Rows are points. A path goes straight from each point to the next, and from the last back to the first. The post is the endless flat space through its rows: a point in 2 columns, a line in 3, a plane in 4, and so on, so that a path can go around it. Count how often the path circles the post. Going back the other way cancels.
(in the rows, 128 means zero)

Post, 2 rows:
[[131 122  96]
 [118 115 158]]
Path, 24 rows:
[[118 109  93]
 [115 100 199]
 [160 146  72]
 [109 144 105]
 [ 83 103 154]
 [119 102 173]
 [160 141 129]
 [130 109 157]
 [115  72 200]
 [176 119  66]
 [145 146  68]
 [103 117 127]
 [103  94 173]
 [174 113  83]
 [155 127 124]
 [120 156 111]
 [106 109 111]
 [121 102 168]
 [129  93 105]
 [ 96 111 140]
 [119  91 144]
 [102  92 143]
 [ 92 126 123]
 [ 92 124 207]]
Times around: 3

Post:
[[128 120 148 147 150 149 124 123 108]
 [104 153 144 165 124 109 135  54 131]
 [116 142 125 159 127  94  95  55 142]
 [144  91 121  80 149 195 137 134 129]
 [139 138 124  82 132 160 138 146 116]
 [106 151  98 120 132 130 165 173 136]
 [ 77 148 101  93 121 125 120 135 149]
 [100 156  94 101 105 147 124 148 151]]
Path:
[[114 186 131  94 117 152 159 136 112]
 [ 61 129 103  95 150  68  92  83 123]
 [ 78 104 116 105 141 110 129 160 117]
 [116 151 138  93 102 172 145 107 136]
 [125 153 121 105 142 143 161 132 149]
 [ 43 156 147 140 121 145 138  10 128]
 [104 127 128 145 133 115 123  70 127]
 [136 103  95 109 148 142 180 131 121]
 [135 156 118 145 102 103 131 100 145]
 [138  84 131 147 159 196 156 134 139]
 [117 136 143 108 133 124  66 103 136]
 [153  84 110 124 151 171 135 162 159]
 [148  97 151 192 172 188 115 148 129]
 [146 127 140 157 116 186 142  22 125]
 [119 147 129 115  97 172 132 108 122]
 [134 132 150 155 113 162 150 107 123]
 [139 175  76  56 100 100  65 190 146]
 [170 118 135 160 145 210 170 128 127]
 [ 96 164  88  97 123 129 156  82 152]
 [103 125  93  58 105 162 103 110 124]
 [ 96 150 112  97  96 130 126 117 147]
 [118 129 121 120 156 101 176 100 165]
 [120 100 116 143 173 205 157  99 147]
 [136  50  84 100 204 149 142 118 133]
 [125  89  82 112 168 199  87 162 143]]
Times around: 4

Post:
[[143 165 100 154 100 162 139 119 143 152 101 101 120 130]
 [151 195 118 116 130  96 111 123 146 104 136 132  89 162]
 [ 88 106  82 146 117  89 200 106  99  90 101 127  92 127]
 [137  70 126 106 175 126 158 109 138  75 125 120 137 123]
 [155 100 112 100 152 158 125  84 117 127 129 179 125 150]
 [113 128 136 133 100  93 121 108 151 123 160 119  89 138]
 [ 81 127 111 191  99 119 167 131 168 143 102 149 143 132]
 [116 127 147 122 163 117 152 110  96  77 104  93 120 147]
 [168  90 163 153 183 130 118  99  68  74 204 138 140  82]
 [142 148 109 151  90 147 102 125 152 102 123 112 139 150]
 [111  86 128  95 155 136 140 113 115  86 129 141 140 105]
 [166 112 134 132 134 128 141 109  92 111 114 138 188 137]
 [170 128  69 154 131 162 151 134  84 135 173 145 131 148]]
Path, 29 rows:
[[134 126  93  59 145 142 128 151 123  85 126 117 133  86]
 [138 124 165 127 192 128 114 147 189  85  86  60 179 209]
 [140 118  96 123  92 105 115 126 104  97 182 138 179 112]
 [130 103  92 121 122 143 167  58  68  74  64 143 137 179]
 [183 124 153 169 144 165 114  94 153 115 171 139 108 116]
 [144  96 156 107 175 112 131 107 132 115 165 184 102 102]
 [ 71  70 111 111 158  84 174 120 155  89  97  92  86  98]
 [113 111  79  94 103 111 127 125 120 108 127 122 150 127]
 [185 167 122 123 176 126 178 126  79 175 141 138 162 155]
 [156  85 116 131 129 116 164  84  73 103 176 191 195  80]
 [ 92 100  98 159 132  94 176 106 118 113 133 170 128 146]
 [ 99 158 169 172 104 124 129  92 140 134 148 138 139 102]
 [172 158 149 163 154 108 133 130 122  62 187 150 116 127]
 [149 151 106 139 147 111 134 153 163 115 167 164 104 115]
 [151 109  98  74 162 131 115 129 148  93 125  64  89 161]
 [150  85  94  97 202 111 158 110 114 109 167 152 117 137]
 [106 124 124 134 148 116 140  85  69  76  97 137  98 116]
 [179 144 152 160 118  75 140 172 131 100 128 112 204 184]
 [163 148 149 111 172 187 121 155 157 120 163 185 177 131]
 [110 120 143 158 132 109 171  78 104  82 115 144 111 110]
 [151  53 133 149 125 142 176 109 111  94 140 128 131 129]
 [103  21 132 148 164 134 147  84 105  70 174 129  72  94]
 [ 82 112  83 191  99 109 147 115 105 169 145 186 104 105]
 [ 90 152 116 108 145  95 142 124 104 120 130  71  94 136]
 [119 145 105 176  99 103 160  76  85 146 126 170 115 103]
 [152 134  86 142 128 100 110 141 110  68 202 145 128  92]
 [132 186 100 152 124 110 124 169 129 164  99  96 139 198]
 [103  96 138 131 169 144 176 130 108 114 100 127 107 173]
 [129 102  92 104 116 168 177 115 113 112  85 141 100  98]]
Times around: 2

Post (17 x 18):
[[143 144 186 149 113  90 134 150 155 155 128 170 161 158  82  94 160  74]
 [155 140 139 144 111 111 136 181 107 142 119 136 138 115  95 142 168  90]
 [ 82  61 131 173 149 113 130 161 152 140 131 171 154 170  81 108 196  85]
 [103 152 109  76 126  99 136  92 146 116  96  71 170  77 167 129 117 141]
 [129 114  91  86 114 124 136  93 154 118 134  83  93 126 152 162 112 112]
 [111 160 111 103 184  72 138 113 172 123 146  59 128  92 171 166 117 135]
 [121 167 123  80 162 128 148 104 132 128 126 130 113 109 142 151 128 176]
 [127  98 124  87 115 107 106 145 109 135 122 132 122  97 144 118 121 142]
 [125 143  83 103 136  56 115  79 126 134 109  95 143 127 145 182 111 152]
 [105  75 137 176 127 119 110 128 125 105 143 164 162 172 155 133 179  84]
 [128 125 105 100 146  83 165  83 132  82  96 111  98  74 147 156 103 139]
 [134  94 153 210 146 131  96 167 144 108 130 161 137 198  96  77 172  97]
 [117 138 113 122 146  98  96  67 137 146  97 105 120  79 136 154  95 109]
 [120 139 115  85 162  88 123  99 132 131  84  74 124 124 157 167 102 104]
 [121 100 115 152 153 121 111 148 128 101 144 174 170 175  89  85 143  83]
 [132 132 137 130 125 108 134 150 101 150 144 121 130 144 116  66 150 100]
 [186 100 143 188 128 126 137 166 123 156 126 169 169 151 122  96 154  75]]
Path (28 x 18):
[[109  77 124 118 137 124  75 127 136 157 165 122 145 170 106 183 144 103]
 [139 161 128  85 129  69 155 100 136 124 127 105 139 162 128 153 138 112]
 [186 146 144 101  87 111 159 121  88 105 106 166  84 117 138  71 133 123]
 [183 145 143 162 138  99 137 190 109 154  96 176  84 103 113 143 158 124]
 [106 122  80 131 118  97 109  74 116 106 131 173 134 118  99 146 151 141]
 [148  70  87 143  95 124  73 146 111 142 115  85 156 175 101 108 141  56]
 [101 145 136 106 172 119 138  95 117 175 142 144 111 122 125 125 132 161]
 [113 117 142 109 141  79  79 130 163 186 113 136  80 179 114 155  81 139]
 [157 119 109 159 114 132  94 189  66 117 123 154  88 164 138 154 173 115]
 [145 134 132 139 127 147 179 135 155  82 109 115 109 167  79  72 184  80]
 [110 111 123 100 156 125 144 159 146 108 188  75 126 149 173 125 168 161]
 [139 154 142 149 182  50 140 112 145 187 134  86 130 149 136 211 127  71]
 [ 75 123 131 103 124 182 147  97 157  94 159  83  49 122 150 102 118  96]
 [ 82 137 141 123 187 108 128 167 149 158 194  81 217 162 180 177 178 147]
 [122  27  91  93 155 127  95  42 150  95 149 115 104 126 155  87  75 112]
 [140  99  76 116 142  65 106 129 140 165 101 123 112 132  97 164 136  85]
 [ 62 113  80 126 134  97  98 103 115 132  72 106 119 106 119 118 131 112]
 [ 77 116 143 122 163 147 153 125 112 126 103 116 113  81 169 127 143 120]
 [ 98 145 138 119 131 148 100 148 106 163 151  87 109  84 155 106 149 146]
 [ 98 128 116 154 137 147 134 151 134 126 122 110 103 105 167 113 149 117]
 [112 124  69  60 169  86 158  98 152  90 153 107 105  97 122  86  81 121]
 [116 124 157 120 140  63 110 148 136 119 115 147 168 134  78 119 158  78]
 [126  66 137 147 154  94  71 172 113 160 148 119 186 143 141 137 157 108]
 [ 48  45  86 182 189  97 112 107 150 116 122 117 225 134 109 188 167  45]
 [138  76  85 120 165 113  88 140  85  99 104 119 126 132 125  89 110 122]
 [ 97 102  93  84 147  86 139 135 162  83  94 135 102 149 101 112 150 104]
 [104 105 103 120 134 129 139 142 182 129 128 101  87 160 144 162 140 110]
 [111 131 126  83 165  90 163 125 148 125 150  97 137 184 143 117 106 108]]
Times around: 0

Post (17 x 18):
[[111 106 146 122 155  83 141 117 151 134 154 123 111 134 118  78 147 133]
 [119 142 124 108 104 130 127 130 122 161 140 103 127 163 158 156  88  74]
 [140 123 125  96 139 102 145 154 160 123 123 142 102 139 101 107 160 155]
 [ 91 144 100 104 128 144 144 122 144  90 148 104 142 140  90  87 150  91]
 [ 85 109 173 115 170 133 145 147 167 149 108 101 151 147 100  74 150 107]
 [188  98 106 107 163 168 119 102 125 155  96 146 108 127 110 169 155 132]
 [145 161 149  87 121 102 137 109 133 137 157 145 144 136  70 113 168 158]
 [159  87 183  74 117 135  74 137 155 149 139 135 157  94  79 168 150 121]
 [122  67 126 116 152 110 124 124 149 117 145  62 157 138 141  62 113 146]
 [120  82 153 132  74 162 104 122 169 162 126  89 104 136 142  95 113 116]
 [108 111 134  95 106  86 100 104 161 118 135  87 155 137  94  78  85 142]
 [122 122 141 119 159  89 163 129 126 107 138 120 157 122  90 133 100 162]
 [ 86 120  88 127 127  69 110 112 105 103 152 108 148 143 156  93 126 146]
 [ 78 118 154 151 179  81 127 145 122 139 198 152 179 154  95 117 116 140]
 [129 111 132 129 133 187 148 147 142 132 128 162 110 125 168 131 130 104]
 [153 110 116 143 137  96 124 138 158 119 126 130 124 132 151 114 152 107]
 [114 160 150 131 147 118 128 155 129 154 151 116  99 137 111  96 109 108]]
Path (30 x 18):
[[157 114 134 123 155  63 110 137 144  97 118 123 170 128 127 130 119 151]
 [150 142 170  96 136  79 119 132 139 182 110  91 200 162 150 132 149 162]
 [130 101 116 111 208  79 116 126 177 170  95 140 124 145 114  80 134 198]
 [132  87 137  68 180  52  42 136 128 149 133  74 116  95 118  48 131 157]
 [ 98 120 105 154 109 100 143 118 145 151 173 177 111 195 126  58 180 101]
 [102 139 148 103  97 121 128 181 150  85 169 103 126 148  80  80 121 103]
 [104 107 152  89 152  68  93 126 140  99 158 172 173 133  67 149 136 193]
 [ 71 154 143 139  98 145 172 118 203 152  86 110  67 153 139  84 122  98]
 [155 135 152  80  90 127  87 131 160 153 107  68  79  74 125 106 149 142]
 [136 125 105  96  63 154 152 118 167 179  97  84  79 154 116 123 111  91]
 [121  58 114 125 143 109  94 143 129 162  82  92 120 146  92  70  96 150]
 [155 117 134  87 134  82  96 136 160 100 126 143 113 134 124  67 163 123]
 [118 131  97 134 167 152  76 112 107 119 136 112 115 151  47 168 117 123]
 [148  77 153 127 147 100  88 110 215  87  94 110 160 104 122  78 107 202]
 [162  74 118 137 141 116 159 152 155 132 152 115 149 108 197 131 202 140]
 [140 117 143 124 133 116 135 144 149 180 152 143 134 162 132 117 136  86]
 [ 35 111 155 110 142  91 180 170 115  88 153 114 154 126 144  59  76 127]
 [115  72 173  89  75  71  55 146 150  78 151  69 139 106 127  64 100 156]
 [159 218 163  84  68 111 136 105 142  88 157  91 116 109  82 109  95 136]
 [173  83 163 116 171  91 128 153 194 113 119 129 108  90 146 118 157 153]
 [ 96  98 140 133 127 143 169 140 129 143 169 137 183 152 199 145 104 130]
 [125 117 121 129  79 130  89 151 167 157 144 113 156 157  86  81 123 111]
 [122 102 109 158 140 155 145 129 113 143 144 122 174 130 133 108 130  56]
 [115 125  99 136 124 132 175 124 127  94 133 139 140 148 109 108 145 119]
 [ 96  93 140 124 113 123  94 124 140 175 105 124 105 203 186 117 176  85]
 [135 125 115  95 230 112 128  90 117 144  67  87 128 138 105 125 150 140]
 [171  84 119 131 143 127 121 149 178 145 163 117 104 123 167 111 171 100]
 [125  58 207  68 141  89  96 152 186 201 107 139 168 139 133 123 137 115]
 [ 37 125 136 139 141 156 177  94 126 154  98 145 115 152  89  74 191  87]
 [ 93 128 159 132  97 168 158 160 145  82 165 119 170 156 100 140  87  91]]
Times around: 5

Post (17 x 18):
[[170 124  86 157  89 122  87 125 106 128 127 149 124 149 140 135 150 144]
 [169 126 158  97  93 141 149 142 167 139 125 121 114 126 119 131 114 129]
 [152 139 135 131  89 118 121 103 100 120 128 166 146 157 120 117 141 131]
 [117  99 124 143 183 120 138 100  95 158 125 120 182  71  84 128 109 161]
 [ 94 145 126  83 133 179 134 133 118 121 113 122 144 111 107 119 100 140]
 [139  87 131 168 183 131 100  96 118  98 249 102 176 131  79 127  99 162]
 [141 116 122 119 157 114 106  70 128 145 159 142 119 143 162 102 200 190]
 [121 121 147 156  92 103  83 145 129 143 114 153 131 162 122 120 171 139]
 [130 146 151 131 125 112 144 142 140 128 121 140 133 122 160 129 105  90]
 [109 171 160 111 151 131 176 141 111 136 131 148  95  87  97 143  95 114]
 [142 169 136  86  97 110 107 145 128 134 122  98 113 126 135 126 118 118]
 [143  96  85 122 132  98 108  70 136 133 166 163 114 154 102  86 211 147]
 [163 134 157  81 115 129 105 133 140 108 107 150 114 112 126 125 110  97]
 [149 132 134 126  93 124 104 112 121 134 103 123 127 164 133 174 176 116]
 [113  94 116 135 106 106  96  69 119 159 148 151  96 146 125  97 121 164]
 [125 153 162 123 107 162 143 128 124 122  42 115 102 113 110  97 129 100]
 [109 112 139  94 116 135 160 157  97 121  94 105 121  74 125 146 100 127]]
Path:
[[147 120 142 142 200 130 112 104 126 100  83 138 179  87 136  95 139 111]
 [135 122 125  37  82 129 124 100 151 132 121 120 162 149 168 145 179 144]
 [115 128 153 173 115  93  96 150 117 144 191 143 107 126 149  91 125 180]
 [ 60  95  90 187 167  80  91 126  75 170 109 204 159  97 120  81 128 138]
 [185 109 123 104 202 136 144 107 116 116 118 114 161  82  86 118 131  88]
 [125  73 144 120 112 150 155 150 156 150 106 131 123  96 124 135 143 120]
 [ 98 118 162  92 108 148  75 108 160 105 129 105  97 133 126  81 164 133]
 [ 89 147 102 106  90  84  86 134  98 122 120 143 140 121  87  90 130 163]
 [115 123 163 190 146 169 143 152 108  63 119 145 152 178  61  93 142 115]
 [144 131 187 123 140  57 123 113  93 177 106 214 146  99 158 142  85 122]
 [119  63 124  80  93 138 132 175 129 108 161 110 121  89 115  86 129 163]
 [131  83  91 103 110  98 106  91 136 139 134 166 137  99 104 138 181 122]
 [103 109 121 141 135  93 102 133 183 151 164 138 152 125 122 116 118 132]
 [130  72 119 108  75 109  79 159 178 133 145 136 140 195 122 129 142 158]
 [124 114 110 152 144 108  85 126  93 132 138 173 106 159 117  95 136 125]
 [201 139 146  67 143 116 103 134 198 147 209 120  62 105 113 129 167 115]
 [111 134 149 141 111 108 105 116  86 131  94 132 143  89 152 131 109 116]
 [119 120 155 175 116 125  75 114 117 105  91 140 150 123  41 141  84  84]
 [115  80 108 117 120 117 169 102 114 134 117 132 100 122 161 155 117 164]
 [142 109 130 154 139 159 141  89 139  86 124  85 124 118 101 139 119  65]
 [154 132 152 109  56 132  66 116 188 177 148 129 149 171 133 104 145 164]
 [199 182  72  80 123  80 152 165  82 169 142 148 117 112 138 223 182 100]
 [203 129 135  89 112 109 132 114  91 120  80 117 145 135 117 177 168 122]
 [ 88 126 107 153 106  81 110 122 106 151  98 134 134 133 130  86 150 137]
 [105 174 133 119  71 160 142 128 110 141  70  98 141 125 139 138 155 159]
 [148 126 123  93 117 128  79 125 109 129  83  76 180  79 117 123  92 113]
 [120 130 190 119  91 105  88 143 163 150 166  82 123 159 138  65 115 161]
 [137 185 150 101 156 119 130 152  77 127 159 159 120 102  91 137  94 165]]
Times around: 0
